Each row of a before or after table is a point. One or more steps were done to the points. Then noise was added and the rows were shuffled. The steps act on columns, c1 being the first. Write out the steps. A step turns or swaps two columns, mirrors them in a line or flattens them onto one, adds a multiple of one to another, or multiplies or shifts one. Angles are multiples of 10 degrees, from the lower column toward the higher: turns from -170 to 170, lines from 10 to 170 but not 90. Use the fewest steps. Two steps may share a column if one is a turn and the other turns, adds or multiplies; they go together, in the order done. Otherwise the lowest column goes first.

Before:
[[-63  15]
 [ -7 -27]
 [ -8 -30]
 [-28   9]
 [ 10 -43]
 [ 38   9]
 [  0   5]
 [-48   0]
 [-35  29]
 [ -5  -8]
 [ 14  19]
 [ -7   5]]
After, 12 rows:
[[  -2    8]
 [   3   18]
 [   0   75]
 [   0  -76]
 [   1   23]
 [  -3   40]
 [  -4 -108]
 [   2    1]
 [   5  -70]
 [   2   44]
 [   0    8]
 [   2  -19]]
Steps: multiply c1 by 0; multiply c2 by 2.5

Before (8 x 6):
[[ 70  23  12   9  22 -39]
 [ -4 -26  19  12 -40 -19]
 [ 30   8  34   5 -42  -9]
 [-66   9  18  33 -43  18]
 [-77  36  64 -59  52  42]
 [-29 -15  12  -9 -26 -27]
 [ 61  25  -8 -18  28  37]
 [-29  18  10 -14 -50 -35]]
After, 8 rows:
[[   4   14    9  -71  -43   52]
 [ -22  -23  -22  -51   32  -29]
 [  -7   41  -11  -48  -29  -27]
 [ -31   25   -5  -77   45  -25]
 [  -7   -3  -15  -69   30  -32]
 [ -34    8  -36  -58   27   -7]
 [  -7    4  -24  -24   48   23]
 [  64   19  -65 -122  -23   54]]
Steps: multiply c1 by 0.4; turn c1 and c5 by -140 degrees; turn c2 and c6 by 20 degrees; multiply c3 by -1; shift c4 by -60

Before, 8 rows:
[[-28 -25   0  39 -41   6 -30  -8  37]
 [-10 -20 -98 -10 -24 -30   3  15  -8]
 [ 21 -35 -49 -31 -14 -42  19  10   3]
 [-38  17   8  26 -31 -21 -23 -17  56]
 [ 15  40  32  -1 -21  -1  18 -55 -18]
 [-55 -13  34  40 -12 -11 -18  29  26]
 [ -4   2 -33  24 -34  -6 -28  34  40]
 [ 14  -8 -50  20   3 -14  40 -11   8]]
After:
[[ -6 -34 -40  33  -8 -44  18  14 -17]
 [-40  40   2  14  21  25  14 -53   7]
 [ 77 -10 -15 -25  25  35 -21  23  24]
 [ 12  -4 -17 -13   5 -54  41 -11 -15]
 [ 78 -23   4 -14  54  -5 -34  -5 -11]
 [-11 -16 -28  18  14 -97  -2  23  22]
 [117  15 -19 -10  36  10 -20 -20 -25]
 [ 68   4 -12  -1  33 -34 -26  33 -41]]
Steps: multiply c9 by 2; turn c1 and c9 by -120 degrees; swap c3 and c6; turn c4 and c5 by 150 degrees
